Rows are points. The points of each table are mixes of a few directions, plus a little noise. Count the directions of each table, and those that both share. Where both have some left over, give the other angles between the two spaces (their principal angles), to ten degrees, smallest first.
In the rows, 128 means zero.

First:
[[ 54  84  82]
 [199 170 172]
 [109 117 116]
 [151 142 142]]
Second, 7 rows:
[[111 118 117]
 [165 150 151]
 [170 152 153]
 [ 21  65  62]
 [ 92 107 106]
 [187 163 165]
 [151 141 142]]
Directions: first 1, second 1, shared 1

First, 6 rows:
[[101 117 127 131 136  91]
 [177 147 130 123 114 195]
 [155 139 129 125 120 166]
 [138 132 129 127 125 142]
 [156 140 129 125 120 168]
 [ 40  92 125 138 153   7]]
Second, 7 rows:
[[121 128 162 126 143 142]
 [150 131  86 132  99 188]
 [160 148 141 117 139  41]
 [110 128 162 123 156  43]
 [ 94 108 106 137 119 163]
 [152 138 105 125 119  84]
 [109 115 134 135 122 234]]
Directions: first 1, second 3, shared 1

First:
[[113 134 121 122 127 130 123 120 132]
 [169 110 146 145 131 123 142 150 118]
 [ 50 162  94  94 123 138 104  87 148]
 [174 108 148 148 131 122 143 152 116]
 [181 105 151 150 132 121 145 155 114]
 [  7 181  75  77 120 144  90  64 159]
 [186 103 153 153 132 121 146 158 113]
 [151 117 138 138 130 125 136 141 122]
 [120 132 124 125 127 129 125 124 130]]
Second (10 x 9):
[[131 149 159 145 122 102 123 153 137]
 [123  93  74  99 139 172 136  86 113]
 [128 127 127 127 128 129 128 127 128]
 [129 136 141 135 125 117 126 138 132]
 [116  51  11  65 152 225 146  36  95]
 [128 126 124 126 129 131 129 125 127]
 [132 155 170 150 119  94 122 161 140]
 [132 153 166 148 120  97 122 157 139]
 [130 142 149 139 124 110 125 145 134]
 [131 148 159 144 122 102 123 152 137]]
Directions: first 1, second 1, shared 0; angles 70

First (11 x 12):
[[109  77 109 106  85 119 144 127 121 110 158 140]
 [ 99  37 144  49  52 121 200 115  70  98 125 154]
 [181 157 177 137 118 150 143 123 149  90 165 162]
 [118 144  66 174 150 113  69 130 158 173 172 121]
 [124 144 159 126 153 143 141 157 152  64  58  78]
 [175 196 148 158 163 132 104  95 109 213 156 175]
 [111 143 107 142 158 122 105 136 133 149  98  99]
 [113 107  68 152 114 112  92 127 149 151 192 137]
 [118 126 148  95 133 122 152 105  66 185  83 141]
 [101 130 136 110 153 126 138 138 107 131  47  87]
 [157 147 145 157 129 147 120 154 193  44 154 114]]
Second, 9 rows:
[[146 147 135 160 128 119 111 116 116 204 170 157]
 [ 93 104  84  99 130 110 123 105  84 181 111 134]
 [104  91 132  94 104 116 156 116  80 159 109 137]
 [113 125 130 155 133 119 118 151 139 146 116  98]
 [152 181 111 168 175 156  87 164 232   7 123  80]
 [136 136 120 137 126 117 117 103  99 205 162 164]
 [ 79  90 124 133 120 105 134 151 104 173  87  85]
 [178 129 187  88  95 157 179 111 126  49 150 177]
 [150 148 129 119 141 153 128 135 174  28 123 120]]
Directions: first 4, second 4, shared 3; angles 80

First, 11 rows:
[[117 142 152  80 125 148 115 151 138 134 158  80 123 119 141 115 102 108]
 [145 109 144 146 166  82 102 108 149 133 135 142 110 139 114 157 137 131]
 [110 143 130  76  93 167 128 163 107 130 159  88 139 112 159  93 104 108]
 [140 151 161 136 145 125 146  92 173 141  88 101 114 117 120  92 135 109]
 [147 137 168 124 141  88 137 121 149 128 107 132  99 117 120  87 155 128]
 [114 109  69 149  99 156 134 122  87 128 136 145 165 131 155 141 122 130]
 [111 113  93 132 140 145 121 130 123 124 144 142 143 148 118 200 115 157]
 [119 103 106 107 163  97 132 110 144 127 143 150 120 137 136 188 152 181]
 [150 149 167 154 141 104 146 123 152 119  81 147 101 129  84 105 150 134]
 [130 170 152 132  90 166 157 154 119 119  91 115 128 115 109  64 121 107]
 [126  83  66 170 104 130  92 134  67 127 168 165 166 144 152 164 113 116]]
Second:
[[117 145 148 139 126 142 104 123 127 111 118 137 119 131 162 135 135 137]
 [105 164 171 151 122 158  76 116 127  91 107 147 108 135 201 144 143 147]
 [123 136 138 133 127 135 116 125 128 119 123 132 123 129 145 132 131 133]
 [119 142 144 137 126 139 108 123 128 114 120 135 120 131 156 134 134 136]
 [126 132 133 131 127 131 122 127 128 124 126 130 126 129 136 130 130 130]
 [126 131 131 130 128 130 124 127 128 125 126 129 127 129 133 129 129 129]
 [113 152 156 143 124 148  93 120 127 103 114 140 115 133 176 139 138 141]
 [165  68  58  91 137  79 215 148 130 189 164  97 161 117   7 101 104  96]
 [123 136 137 133 127 134 117 125 128 120 123 132 124 129 144 131 131 132]
 [161  74  64  94 136  83 206 146 130 184 160 100 158 118  19 104 106 100]]
Directions: first 6, second 1, shared 0; angles 90

First (8 x 20):
[[120 163 121  17 160 157 126 122 231 143 150 115 167 193 155 110 117 162
  177 119]
 [152 189 122 105 151 173 145 148 129 133 125 127 163  99 119 140 108 123
  178 148]
 [ 71  15 159 193 107  54 112 148  43 131 131 137  76  76  67  69 175 144
   11 109]
 [180 206  39 138  67 175  93 120 131 161  92 144 152 150 160 134 122  68
  189 150]
 [163 210 124  81 164 188 153 145 157 129 130 123 176 115 134 155  95 127
  204 150]
 [125  65 161 215 113  74 141  91  94  82 124 128  70 136 150 181 129 115
   79 113]
 [128 108  97 126  90 107 101  87 173 130 124 129 108 204 177 134 137 116
  124 110]
 [ 84  66 197 146 173  96 155 166  68 113 148 123 114  50  59 100 142 167
   62 122]]
Second:
[[124 202  81  61  95 198 105 159 166 216 167 119 144 140 138  35 150 119
  193 119]
 [ 86 145 229 141 240 108 194 157  78  88 135 111 153  18  47 147 115 185
  100 144]
 [130  45 119 150  57 145 112 174  80 170 174 135  70 111 125  54 158 104
  101 101]
 [162 245  47 176  48 174  96  93 135 188 115 127 117 161 189 124 140  59
  204 133]
 [138  54 188 133 165 107 167 120 138  61 145 123 105 139 144 192 100 149
  107 118]
 [102  85 135 122 151  64 115  88 157  89  95 131 135 171 129 159 129 154
   77 127]
 [110 182 131 167 148  88 128  70 141 108  93 120 135 144 141 173 129 131
  123 135]
 [170  64  92  75 120 139 108 164 131 101  99 154 164 140 113 138 105 125
  117 147]]
Directions: first 4, second 6, shared 4

First (10 x 32):
[[104 111 138  98 137 103 213 119 105 105 137 103  84 128 134 124 130 108
  141 128 110  97 129 114 115 148 119 128  84 141 136 110]
 [144 142  79 178 125 198  59 156 158 129 128 118 146  73 101 141 146 174
  120 148 154 155 153 112 118  70 163 103 144 128 203 160]
 [110 131 192 117 133  81 161 128 120  94 132  90 108 184 133  92 144 101
  147  95  83 153 113 154 143 141 112 147 155 117  27 110]
 [138 142 185 147 122  91 100 123 131 130 125 140 137 185 134 104 126 119
  145  97 105 165 116 163 156 132 117 146 167 111  25 133]
 [ 97  95 161  88 110 108 231 154 101 123 121  87  44 103 117 172 102  94
  157 115 126  59 142 109 128 112 104 107  51 140 176 134]
 [147 126  37 114 122 198  48 141 148 172 114 163 197  61 124 170 118 150
   73 172 187 100 126 104 113 122 138 115 142 133 249 130]
 [126 131  82 155 149 158 150 116 130 103 148 119 113  93 122 115 152 160
  132 152 130 139 149 100  98 117 160 114  98 144 184 133]
 [121 127 160 137 144  82 193  96 108 105 145 131  87 164 140  98 132 122
  159 115  98 137 131 131 125 153 129 138  97 136  72 122]
 [163 149 174 162 120  84  65  97 130 165 122 202 163 198 147 107 104 129
  139 104 124 169 113 169 162 153 119 154 169 110  13 141]
 [131 125  70  85 121 177  60 150 148 153 109 128 199  90 128 155 127 123
   69 155 163 105 107 122 123 131 119 129 174 123 195 107]]
Second:
[[141 123 134 102 117 114 143  91 116 152 126 175 126 146 151 145  99 119
  112 132 121 113 117 130 144 167 114 133 106 150 111 117]
 [ 57  85 173 112  95  57 123 199 100 136 186  75 202 170 139 131  83 140
  135 115 166 164 177 156  45  45 147 222  87  72 169 153]
 [115 105 171  94  83 132 143 161 122 141 130  96 101 130 122 182  90 136
  116 117 113 133 152 137 139  83 123 134  92 152 152 146]
 [164 172  59 200 215 182  93 184 167  76  87  56  98  69  55  63 240 179
  168 138 126 149 122 117 119 115 168  59 229 120 145 134]
 [ 93 113 136 132 124  85 121 139 114 129 162 127 183 154 147 107 115 120
  134 125 157 141 140 137  82 110 135 180 115  86 133 130]
 [126 123 118 130 153 102 121 164 120 130 134 105 150 139 113 110 138 163
  137 132 141 146 143 141  91 117 149 148 143 118 144 134]
 [145 141 113 141 147 155 123 146 141 115 108 104 101 106 102 124 156 145
  135 130 118 132 127 124 139 122 137  96 154 140 135 132]
 [141 171  82 191 156 182 108  54 161  87 115 170 123  88 140  75 190  67
  143 133 131 103  79  91 165 175 109  77 170  99  84 101]
 [125 119 158  97  77 131 150  57 120 150 134 194 117 142 175 167  78  73
  102 124 115  97 109 118 172 162  89 131  77 145  98 113]
 [174 127 137  81 114 139 157  86 120 164  98 179  78 136 137 177  93 136
   99 135  93 103 114 129 182 183 108  99 105 197 109 119]]
Directions: first 5, second 4, shared 1; angles 40, 80, 90

First:
[[ 79 135 145 168 126 148 106 115 162 112 135 155 166 134 118 139 123 142
  135 100 125 108 142 141 152 103 120 141 129 137 165 116]
 [207 166 101 100 161 130 143   7 161 139 146  89  93 148  77 171 181 171
  131 104 116  94 126 166 122 150 116 130 191 153 157 113]
 [148 142 121 134 132 120 105  76 172 121 123 131 139 127 115 143 143 148
  148 100 118  94 133 133 139 107 125 134 128 142 157 110]
 [ 89 101 142 114 123 147 179 228  39 144 141 121 104 132 150 101 100  90
   86 184 148 197 117 122 105 174 133 117 134 101  71 165]
 [129 104 127 113 109 105 127 194  97 131 107 130 122 110 165  97 105  96
  129 156 134 152 119  93 115 126 141 118  85 110  90 140]
 [ 99 110 138 114 129 150 180 202  49 145 146 116 102 137 138 111 110 100
   87 176 145 187 119 132 106 176 130 119 148 107  82 160]
 [136 147 125 165 118 103  47  51 239  98 102 162 183 112 123 144 139 160
  186  59 106  48 146 118 166  50 126 144  87 154 196  83]
 [135 116 126 103 130 130 164 169  74 143 134 110  98 131 137 116 122 108
  105 164 138 166 117 125 107 163 132 118 138 114  89 149]
 [129 132 128 139 123 119 102 110 160 119 118 139 146 122 130 130 129 136
  146 108 122 105 133 122 139 103 128 133 111 134 146 115]]
Second (8 x 32):
[[102 115 138 104 106 144 182 184  70 132 133 109 127 132 133 113 109 103
  106 153 140 173 114 128 113 159 149 114 137 148  94 132]
 [132 110 124 148 142 104  82 168 129 134 115 156 113 111 164 108 117 114
  132 150 129 127 137  98 127 112 111 134  86  66 111 157]
 [ 68 118 147 197 171 152  85 168 125 136 153 180 120 136 142 128 116 130
  102 150 135 135 155 136 143 127  80 151 131  41 136 177]
 [ 83  97 141 168 160 135 105 227  76 147 142 167  95 125 170 102 102 100
   91 188 144 170 141 111 121 146  92 138 110  24  89 195]
 [189 145 107  92 136 119 149  68 134 136 130  93 102 134 104 145 157 144
  132 121 122 117 118 141 116 145 133 121 157 153 130 116]
 [157 132 118 104  91  98 116 100 167 110  95 117 159 110 132 123 128 129
  168  94 117  99 119 107 134  92 159 119  92 183 141  85]
 [121 156 132 121 128 162 167  62 142 122 151 105 143 152  78 161 149 156
  122  96 124 117 126 172 135 144 134 129 187 186 162 100]
 [171 152 115  90  89 110 138  48 181 107 104  97 165 122 101 144 146 148
  171  72 112  86 115 130 136  99 166 117 125 223 161  63]]
Directions: first 3, second 4, shared 3

First, 11 rows:
[[123 125 135 123 138 125 139 135 112 133 113 119 152 123 118 142 122 112
  140 132 131 128 120 109 118 135 129 136 122 114 123 140]
 [120 133 167 116 126 116 125 131 152 117 140 145  97 153 135 109 124 104
  138 126 134 127 117 165 127 136 138 114 111 115 143 114]
 [127 134 134 126 116 130 107 114 167 114 149 153  77 151 146  96 135 141
  114 120 129 134 129 174 144 125 128 107 126 149 144 100]
 [131 120 109 134 140 131 148 139  85 144 104 100 185  99 109 163 122 124
  137 136 125 123 130  74 114 129 124 151 135 114 109 158]
 [138 133 125 138 111 127 116 122 147 123 153 137  97 132 141 110 137 146
  113 125 121 123 142 156 139 116 131 119 136 139 133 114]
 [126 136 208 121 122  92 148 157 131 124 151 129 115 146 127 124 117  67
  160 137 128 106 122 162 105 135 159 125 104  69 137 133]
 [115 111  83 119 164 149 148 128  74 147  65  98 214  96  98 177 117 129
  140 133 137 143 110  38 114 143 106 157 131 132 104 164]
 [112 129 162 109 139 120 131 132 139 120 120 140 119 149 127 121 119  97
  146 127 139 133 107 143 121 144 133 121 107 113 138 123]
 [106 130 150 103 140 131 115 116 161 112 118 157  96 162 135 105 123 113
  135 120 144 146 101 159 135 146 123 109 106 139 147 106]
 [111 126 125 110 141 138 118 115 144 119 110 144 118 145 129 118 125 127
  129 122 140 146 108 133 135 141 117 118 117 146 137 116]
 [198 130   9 209  71 151 112 117  96 155 185  86 139  51 141 142 166 249
   54 131  78  97 220  95 156  58 119 151 210 177  92 140]]
Second (8 x 32):
[[146 126 157 148 127  99 175 172  61 155 131  77 200  87 103 178 117  86
  158 150 112  91 146  78  89 120 154 165 133  57 100 180]
 [117 130 111 116 129 145  99 100 171 111 127 160  82 153 143  96 135 154
  109 115 138 150 116 161 152 134 113 105 124 173 146  96]
 [133 125 127 133 133 123 144 140 101 138 120 109 161 111 117 150 124 119
  137 135 124 119 132 100 116 127 132 142 131 110 117 148]
 [113 133 114 112 124 148  85  91 195 102 137 176  52 170 153  77 138 161
  103 109 140 157 115 187 162 133 110  92 122 187 156  78]
 [123 124 111 125 135 137 123 121 128 128 115 130 134 127 127 130 128 138
  124 125 132 136 123 118 132 131 119 128 130 142 127 127]
 [132 121 117 134 139 127 150 142  85 145 107  99 183 101 110 163 122 118
  140 137 124 120 131  78 111 129 128 152 134 108 109 159]
 [140 144 193 135  96  96 122 141 169 113 189 149  57 157 151  90 133 104
  131 128 119 105 143 210 129 117 158 105 119  99 148 103]
 [119 120  93 122 144 147 125 117 116 132  98 124 154 119 120 140 128 144
  123 125 134 144 118  94 133 135 110 135 133 149 121 134]]
Directions: first 3, second 2, shared 2

First (9 x 32):
[[105 128 141  71 105 141 121 116 132 117  81 145 140 108 123 122 133 113
  150 193 113  95 147 149 125 132 117 135 142 110 113 149]
 [175  73 164 137 161 142 117 165  84 153  93  70  80 168 155  88 130 110
  168 113 143 137 107 151 109 183 157 110 132 106 166 111]
 [106 154 157 115 102 138 111  96 198 147  82 165 154  95 166 141 131 137
  183 128 114 111  65 186 113 154 165  91 189 135 152 145]
 [118 112  73 143 103 102 178 101 132  77 166 110 149 128 102 111 107 149
  104 110 121 184 184  73 107 108  86 143  85 147  90 140]
 [138 150 110 141 118 115 134 120 143 138 152 165 140 107 129 174 118 141
   71 109 137 133 106 118 147 100 133 116 122 154 130 113]
 [155  57 107  88 117 125 171 134  71  90  94  77 109 147 110  91 105 114
  111 170 126 156 195  99  97 143  95 138  79 119 102 134]
 [133 178 143  96 109 117  45 153 119 145 146 205 139  91 103 179 147 113
  127 178 134  62 144 115 216  90 128 181 139 111 124 133]
 [109 163 137 218 182 129  96 149 136 141 219  90 117 176 125  93 159 143
  182  41 137 144 114 108 139 127 131 153 138 118 147 121]
 [113 140 121 139 155 144 177 114 133 148 126 125 123 134 140 152 123 134
   59 113 128 131  87 155  99 117 132  87 125 149 132 105]]
Second, 11 rows:
[[109 138 177  92 183 174 109 163  85 161  97 110  91 158 126 115 161  90
  127 183 127  59 126 174 133 137 127 138 143  86 132 120]
 [194  78 134  83 118 125 121 162  63 139  77 134  94 120 127 151 110 105
   82 176 148 117 143 121 154 137 138 129 101 121 137 107]
 [148 123 117 223 156 114 138 133 144 139 191  86 118 165 146 108 125 155
  145  16 143 191  92 108 110 143 150 110 124 150 158 107]
 [133 115 150 115 132 133  95 148 112 127 116 112 116 141 127  98 139 114
  184 143 129 115 146 129 138 149 132 150 137 101 134 139]
 [100 163 167 136 133 143  90 119 176 153 115 142 138 122 155 123 150 129
  195 116 119 100  77 176 127 151 157 114 185 117 153 140]
 [145 153  97 193 125 102 135 119 156 139 190 152 141 118 131 169 117 157
   81  53 144 166  92 100 145 101 140 114 118 170 141 107]
 [ 92 161 102 153 154 129 163 117 132 121 180 125 137 139 108 137 135 139
   69 109 125 132 138 113 119  88  98 131 107 143 103 120]
 [ 91  85 107  65  93 128 164 101 116  59  90  90 148 130  97  59 120 120
  182 198  98 140 225 104  84 143  75 158 104 101  71 178]
 [133 150 102  99 114 125 161 114 125 138 120 185 141  90 118 201 111 130
    7 161 131 109 115 128 147  78 119 109 108 162 111 107]
 [173 130 118 159  94  90  81 142 137 130 161 162 140 105 127 151 119 141
  147  93 146 149 125  88 179 121 148 149 124 142 147 123]
 [ 91 114 139  89 105 143 154  92 165 107  68 112 147 120 143  89 126 126
  189 160 101 128 128 165  74 163 125 104 156 120 119 161]]
Directions: first 6, second 6, shared 6

First (9 x 32):
[[134 143  88 148 133 123  28 174  80  82 119  41 130  95 175 106 146 105
   47 168  52 120 144  94 123 168 134 152 141 118  85  89]
 [128 119 155 112 134 145 156 126 135 144 146 188 110 128 120 128 114 135
  174 109 151 161 119 118 121 127 135 112 109 160 151 133]
 [132 146  76 131 111  85 103 136 115  92 102   7 175 145 134 147 147 128
   50 152  91  35 158 167 156 105 118 161 161  60  77 140]
 [126 116 160 105 126 135 199 103 157 158 142 197 123 150  97 144 111 146
  192  96 180 137 119 147 132 100 128 110 112 144 159 156]
 [125 119 150 113 126 131 182 105 152 151 135 175 126 147 103 141 116 141
  172 106 168 131 121 146 131 105 126 116 120 134 150 149]
 [126 115 166 118 138 156 156 122 140 154 150 215  98 122 120 120 112 133
  188 106 159 187 109 106 112 137 136 104 103 175 163 127]
 [133 140  97 134 126 115  80 153 102  98 119  59 141 119 150 125 139 119
   74 151  85  98 146 124 134 137 130 147 141 107  95 116]
 [116 138  93 198 122 112  72 107 134 125  85  65 144 115 139 108 162 104
   59 167 107 124 113 128 118 157 104 144 168  86 115  96]
 [131 116 165  94 135 148 175 127 137 148 156 206 107 133 114 134 105 142
  193  97 159 159 123 120 125 117 140 108 100 169 156 144]]
Second (11 x 32):
[[166 131 150 105 133 120 134 122 143 117 132 153 133 128 118 123 129 104
  146  86 149 103 175 148 151  85 159 130  92 125 142 126]
 [ 67 100 104 165 135 118 187 175 135 190 112 104  66 145 207 121 112 188
   58 119  91 117  75 128  85 133  66  91 214 191 109 105]
 [166 168 150  85 112  91 141 161 125 146 146 112 144  99 189 143 104 169
  171 117 145 122 122 184 115 110 169 103  96 103 193 159]
 [192 162 154  88 118 132  71  88 119  73 146 146 192 105  63 139 139  76
  200 138 164 141 176 134 164 123 194 159  42  62 157 153]
 [176 160 146 107 113 117  68 101 121  97 134 131 181  97  98 143 133  88
  168 135 147 151 166 124 133 129 184 146  78  77 156 132]
 [135 119 127 124 135 162 107  89 123  83 134 150 147 144  48 120 147  87
  155 146 143 129 145 109 170 138 130 161  93 109 103 141]
 [104 117 112 130 134 163 134 113 114 105 137 129 128 150  82 121 138 132
  146 169 129 133  97 117 154 160  99 146 122 121 103 157]
 [ 76  97  96 174 136 165 111 103 118 116 114 124 117 150  80 120 147 110
   90 170 103 151 101  71 127 174  77 149 170 144  69 111]
 [112 120 121 152 127 114 127 140 135 154 112 119 112 123 162 130 124 132
   86 115 109 133 127 114  98 126 116 115 167 150 120  96]
 [135 138 140 124 122  79 162 178 143 184 121 112 102 109 229 135 103 171
   98  81 118 112 128 163  84  92 138  85 160 156 166 107]
 [ 80  95 106 155 142 148 167 139 131 145 120 127  86 158 132 113 130 148
   90 132 109 115  96 115 128 137  74 122 173 169  90 121]]
Directions: first 3, second 4, shared 0; angles 30, 80, 90

First (11 x 32):
[[187 100 124 130 150  48 164 112  93  86  95  91 201 170 135 136 145 143
   77 169  66 179  81 132 129  98 123 185 132 159 158 151]
 [126 148 139 120 124 192 135 156 176 126 150 151 110 114 103 163 130 149
  150  99 149 100 155 138 104 116 127 110 138 106  90 117]
 [ 76 137 103 168 140 116 136  89 119 124 143 134  99 111 180 109 107 113
  113 128 178 110 115 150 123 197 162 139 133 112 174 152]
 [138 143 128 138 142 157 161 137 166 100 145 139 134 130 124 168 131 158
  122 115 141 115 130 153  97 126 139 142 146 111 118 140]
 [129 122 132 117 118 120 109 131 114 145 119 125 126 127 121 111 128 115
  136 131 117 135 132 112 144 119 117 116 119 136 123 116]
 [122 123 126 128 124 117 117 121 114 137 122 124 124 126 134 113 126 117
  129 133 127 132 127 120 138 133 126 125 122 133 135 126]
 [140 133 151  92 105 174 100 167 148 156 129 140 115 120  81 135 136 128
  167 109 116 119 162 103 136  85  99  87 118 128  76  95]
 [144 140 114 163 165 130 197 117 161  67 145 130 157 142 150 181 131 172
   89 128 142 124 103 178  81 145 160 183 159 110 150 168]
 [ 92 116 119 131 114  94  89 104  84 162 118 121 103 116 153  73 114  87
  134 140 136 133 127 106 163 158 127 111 108 140 153 121]
 [ 93 131 130 120 106 146  87 130 120 168 133 139  88 105 126  96 118 101
  158 116 149 113 150 107 149 142 121  90 113 124 118 107]
 [159 115 140 104 119 112 115 142 113 136 109 115 150 142 103 122 140 126
  131 139  87 149 128 106 144  89 105 124 118 148 111 114]]
Second:
[[130 112 122 132 116 112 135 126 122 116 124 126 135 128 137 125 129 132
  119 131 118 145 126 120 130 133 128 121 129 123 135 135]
 [133  98 115 134 108  98 141 127 118 108 121 126 141 126 143 123 129 135
  114 133 113 160 124 113 131 136 128 118 131 119 141 140]
 [125 150 138 124 143 150 118 131 136 143 133 129 118 130 116 132 127 121
  138 125 140 104 131 139 125 122 128 134 127 135 118 119]
 [113 226 170 109 195 226  85 136 163 196 153 135  86 135  75 147 125 103
  177 112 180  24 141 177 115 102 127 162 122 156  83  88]
 [122 167 145 120 154 167 111 130 142 155 138 130 111 132 107 136 127 118
  147 122 149  87 133 147 123 120 128 141 126 140 110 112]
 [124 159 142 122 151 160 115 131 140 149 136 130 114 130 111 134 128 119
  144 123 144  95 133 143 124 119 127 140 126 138 113 115]
 [145  14  78 151  50  13 177 119  87  50  99 121 178 120 189 107 131 157
   71 145  68 249 113  72 143 157 129  90 134  95 181 174]
 [124 157 141 123 149 157 115 131 138 148 135 129 116 130 112 133 127 121
  142 123 143  96 132 143 123 121 127 138 127 137 114 116]
 [133  93 112 135 105  94 144 125 115 105 119 125 143 125 146 122 129 136
  111 133 109 164 123 110 133 137 129 117 131 118 144 141]
 [134  89 111 135 101  88 145 126 115 101 118 125 145 126 149 121 130 138
  109 135 107 170 123 109 133 137 129 115 131 117 145 144]
 [125 142 134 125 138 142 121 128 133 136 132 128 121 129 121 131 128 124
  135 125 136 113 129 134 125 125 129 133 128 132 121 123]]
Directions: first 3, second 1, shared 0; angles 50
